Rows are points. To make a cloud, some directions were put in groups of two or more. Within a group, all points are equally far from the middle, so they leave a hole (a ring in 2 directions, a hollow ball in 3). The other directions are filled evenly. Then the cloud was stretched, turned, moved and blurred a little. Count the holes, and give their numbers of directions, smallest first.
(in the rows, 128 means zero)

Cloud:
[[114 182]
 [ 78 120]
 [173 150]
 [161 173]
 [102  82]
 [167 164]
 [171 123]
 [ 96 169]
 [ 79 135]
 [147 182]
 [ 82 104]
 [174 139]
 [109  79]]
Holes: 1 (2)

Cloud:
[[170 102 123]
 [141 111  93]
 [ 63  99 148]
 [184 130 160]
 [114 162 199]
 [122 115  98]
 [134 121  87]
 [127 134  85]
 [169 123 173]
 [131 137  81]
 [ 69 159 181]
 [184 114 144]
 [184 169 155]
 [ 86  83 154]
 [156 135 190]
 [ 98 153 118]
 [209 139 138]
 [126  96 204]
 [128 163 191]]
Holes: 1 (2)

Cloud, 56 rows:
[[ 94  69 129 136  75 160]
 [147 167 190 156 100 173]
 [142 182 138  79 144 118]
 [171 177 214 150  89 140]
 [ 50 133 113  98 170  71]
 [ 95  65 154 141  66 154]
 [153 115  92 135 119 106]
 [ 99  84 100  59 167 126]
 [150  61 120 170 103 131]
 [152 165 128 137 184 136]
 [182 101 169  80  74  78]
 [113 169 161  51  97 106]
 [ 88  76  94 134 117 141]
 [ 88  60 180  83 102 120]
 [ 98 162 160 123 108 124]
 [ 74  98 140 120 156  96]
 [128  75 166 116 176 166]
 [108 149 169 114 115 197]
 [129 182 175 125  91 150]
 [134 117 144 128  48  51]
 [139 127 140  65 102 145]
 [110 192 166 102 127 158]
 [113  98 120  52 169  78]
 [ 57 158 138 133 179 167]
 [ 60 203 135  90 177 127]
 [ 77 157  99 139 159  62]
 [107 101 143 110  46  69]
 [159 145 102 140 167 151]
 [ 83 178 131 150  85 119]
 [137 124 149 109  56  86]
 [103 107 138  91  62 119]
 [ 94 205 129  99 115  72]
 [141 143  66 118  53 129]
 [108 106 179  78 140 120]
 [ 93 120 187 187 146  74]
 [ 83 149 108 109 132 150]
 [127 133 172 175 163 100]
 [142 155  95 108 138 138]
 [148 108 151 110 135 165]
 [162 173 168 146 101 104]
 [132 108 149 114 163 170]
 [152 161 205  92 133 111]
 [133 107 157  64 156 106]
 [ 99 210 129 112 123  93]
 [185 119 179 102  92 173]
 [139 104 150 124  71 142]
 [122 100  85 120 141  61]
 [159 116 178 110  85  65]
 [103 107 179 196 149 145]
 [166 159 164 187 140 107]
 [146  70 131 132 152 145]
 [ 86 126 161  93 181  96]
 [103 158 168 151  62  65]
 [ 98 149 115 108  68  52]
 [105  99 152 140  98  55]
 [128 135 131 167 168 132]]
Holes: 0

Cloud, 73 rows:
[[168  94  69 136 143 105 135 113]
 [183  78  76 120 113 102 140 155]
 [167 132 194 159 145  98 180 166]
 [164 108 189 136 104  70 126 125]
 [147  85 203 108 129  91 138 137]
 [159 140 178 151 130 117 201 202]
 [163 159 167 169 104 107  73 138]
 [ 95 193  76 142 116 117  68 145]
 [140 149 165 140 155 184  90 112]
 [ 79 173  90  77 160 108 144 133]
 [120 109  89  45 108 129 153 168]
 [154  92  95 150 151  67 161 119]
 [184 106 108 137 189 194 138 111]
 [ 80 145 148 120 138 130  97 174]
 [130 119 164  70 148 149  85  98]
 [ 96 156 139 182 123 115  86 172]
 [111 178  99 119 169 132 180 198]
 [143 127 127  88 161  87 125  71]
 [106  73 114 135 104 151 147 112]
 [111 163 143 201 133 123  78 117]
 [122 143  78  76 115  66 104 105]
 [131 147  28 115 130 118  66 117]
 [111  72 175 155 160 127 153 118]
 [ 94 101 180 133 137 159 171  83]
 [ 66  92 198  65 103 111 127 134]
 [170  69  74 130 123  86 106 142]
 [141  97 137  32 125 101 137 101]
 [ 96 217 112 129 182 106 108 136]
 [126 163  79  81 169 163 100 156]
 [117 112 126 145  79 186  93 172]
 [ 99  61 115  54 133 116  73 135]
 [ 79 149 148 159 133 107 110 168]
 [192  96  72 189 153 100 101 131]
 [162 122  50 133 103 139  95 185]
 [125  97 146 134  92 172 151 202]
 [191 125 110 124 183  87 197 192]
 [ 88  71 101  90 121 130  53 103]
 [111 214  79 129 141 152  81 141]
 [139 158 133 124 111  68  51 102]
 [183 126 152 190 109 103  88 107]
 [185  95  69  98 186 171 103 128]
 [ 92  70 143 135 168 110 175 106]
 [ 88 167  83  88 192 129  83 108]
 [137 127  50  60 116 131  70  99]
 [120 155  67  74 120 174 111 142]
 [102  99 119  48  93 121 121 199]
 [203  99 113 137 166 156 136 197]
 [111 133 176 158 128 113  88 202]
 [161  37 132 117 108 173 141 118]
 [ 73 111 124  69 187  94 144 131]
 [ 75 147  76 134 188 112 106 112]
 [142 165 158 139 171 125  76 143]
 [190 100  99 153 170 179 117 102]
 [134 168 153 122 129 158 122 161]
 [105 188 159 136 169  99 133 171]
 [182  91 138 113 212  99 157 172]
 [ 97  63 123 157 145 123 116 146]
 [161  90 151  91 162 157 164  75]
 [113  77 102  81 105 111 132  42]
 [ 73 150 119 116 113  79  99  95]
 [167  83 161  87 159 133 145 103]
 [132 120 134  29 116 116 114  66]
 [ 58 109 136 112 189 139 101 106]
 [ 90 189 153  83  98  89 143 125]
 [ 82  80 114 129 150 138  75 111]
 [ 78  60 143  89 113 108 134  86]
 [ 59 123 140 126 160 194 121 149]
 [181 108 115 156 125  85 199 121]
 [103  70 103 131 134  82 160 156]
 [136  56  76 114 106 152 119 127]
 [102  91 116 102 157  75 113 122]
 [183  72 119 151  95 157 131 144]
 [110 209 142 155 167 134  86 110]]
Holes: 1 (4)

Cloud (103 x 9):
[[194  99 121 161 115 190 116 131 141]
 [177 157 172 183 103 196 157 126 161]
 [109 136 202 145 145 108 170 148 153]
 [148 187 100 128 138 121 126 163 100]
 [164 136 195 142 167 107 162 147 160]
 [114 151 120 175  45 162 152 136 104]
 [159  92 117 122 160 102  89  95 127]
 [150 147 111 127 106 179 191 184 203]
 [ 92 168 107 107  70 219 166 116  51]
 [128 118  86 213 175 157 160 156 136]
 [116 150  88 181 142 115 121  92 158]
 [ 75  98 140 178  70 101 170  99 113]
 [159  96  99 149 120 139 100 136 128]
 [192  84 167 164  61 178 122 153 125]
 [173 122 114 183 160 182  91 110 123]
 [ 88 111 203  85 152 107 134 138  87]
 [101 173 103 147 110 205  99  73 129]
 [150 166  58 173 123 169 171 169 144]
 [ 90 137 186 144 114 121 107 164 167]
 [110 156 130 190  77 142 159 106 194]
 [142 100  78  94 125 188 171 104 130]
 [135  97 174 147 102 127 126  97 122]
 [191 126 104 133 119 166 178 107 191]
 [121  87 184 127  51 171 101 111 151]
 [ 70 131 148 143  75 105 127  67 139]
 [102  69 157 158 129 136 197 111 212]
 [177  65 160  81  59 133  78 131 134]
 [126 117 141 126  90 127 120 108 129]
 [161 102 100 171  84 155 118 218 137]
 [122  90 181 130 113 142 153 203 153]
 [159 134 149 192 123 119 186  74 133]
 [185 191 122  96  87 124 168  99 105]
 [104 139 205 149 186 159 146 188 136]
 [114 124 168 126 124 190 179 110 118]
 [140  82  66 116  76 107 147 151 185]
 [140  95 156  75  81 123 110 133 108]
 [175 149 129 147 117 155 121 193 193]
 [ 98  75 105 175 156 197 183 105 128]
 [156 105 165 135 158  98 177  79 169]
 [ 96 112 106 173  68  97 140 145 188]
 [113 163 139 163 122 182 111  97 146]
 [130 129  92 150  84 167  98  80 149]
 [148 150 195 179 147 149 149 144  92]
 [131 117  43 125 121 120 140 102 171]
 [146 156 153  95 132 100  79 159 158]
 [ 70 164 156 109 118 106 109 134 163]
 [133 151 155 144 162 156 156 133  86]
 [ 98 152  75 159 134 207 158 113  93]
 [ 73 164 172 103 142 135 153 144 169]
 [153 192 128 210 130 179 138 159 113]
 [137 187 130 184 106 196 190 147 129]
 [194 184 149 132 120 131  88 111 138]
 [101 156 146 175 143 173 161 134 142]
 [138  85 151 158  58 133 144 164 158]
 [156 181 133 120  49  92 163 123 133]
 [102 132 164 150 134 160 143 130  85]
 [122  98 199 163 172 175 184 120 103]
 [150 155  93 110  72 148 128 177 152]
 [141 135  87 201 139 184 155 119 190]
 [ 69 122 140 196  49 185 107 163 109]
 [ 98 157  98 141 146 156 117  63 111]
 [ 99 111 138 204 106 102 112 146 112]
 [153 160 197 204 146 116 146  82 164]
 [187 119  78 180 107 171  84 111 116]
 [228 123 137 171  75 177 114  79 138]
 [154  71 196 126 101  85 173 193 125]
 [ 76 123  74 159 144 140 144 148 133]
 [129 170 176 161  81 113  91 144 125]
 [138 211  75 115 101 131 114 111  84]
 [ 72 181 127 114 127 139 177 164 130]
 [157 158 141 146 123 153  53  79 108]
 [161 168 142 177 117 108 144  88  80]
 [177 122 158 160 100 105  95 141  76]
 [ 97 133 124 125 104 185 105 227 106]
 [ 85 118 206 128 128 116 168 146 133]
 [101 121 187 138 155 142 135 208  97]
 [147 131 102 126  74 142 126  33 152]
 [178 134 117 120 135 137 144  97  77]
 [127 116 159 166  83 180 166 112 181]
 [ 66 158  75 159  80 160 123 125  73]
 [ 62 199 206 107 113 113  96 104 128]
 [140 154  99 135 116 150 180 126 131]
 [121 154  65 168  93 109 152 213 145]
 [181 149 124 187 108 122 137  45 147]
 [ 62 180 134 158  99 106 139 123 107]
 [172  97 138 140  65  98 107  98  46]
 [ 92 136 122  78 100 111 172 173  70]
 [ 88 114 148 119 191 180 125  98  87]
 [183 134 113 125 155 130  92  45 160]
 [ 67  95  73 170  78 166 162 144 122]
 [164 161 130 140 143 148 133  67 101]
 [124 176 146 129  93 223 141 120  79]
 [182 100 106 155  60 192 150 138 123]
 [123 137 208 167  83 128 150 148 148]
 [177 165 116 195  86 153 142 103 177]
 [163 108 111 107 138 138 115  75 117]
 [ 82 145 142 133  75 167  86  92 173]
 [126 164 149 125  92 199 194 144 174]
 [126 110 135 173  70 235 177 178 113]
 [142 149 153 177  96 170 168 163  69]
 [125 143 230 131 154 149 157  85  91]
 [184  78 148 169 108 129 131 120 175]
 [186 183 106 182  63 187 171 127 152]]
Holes: 0
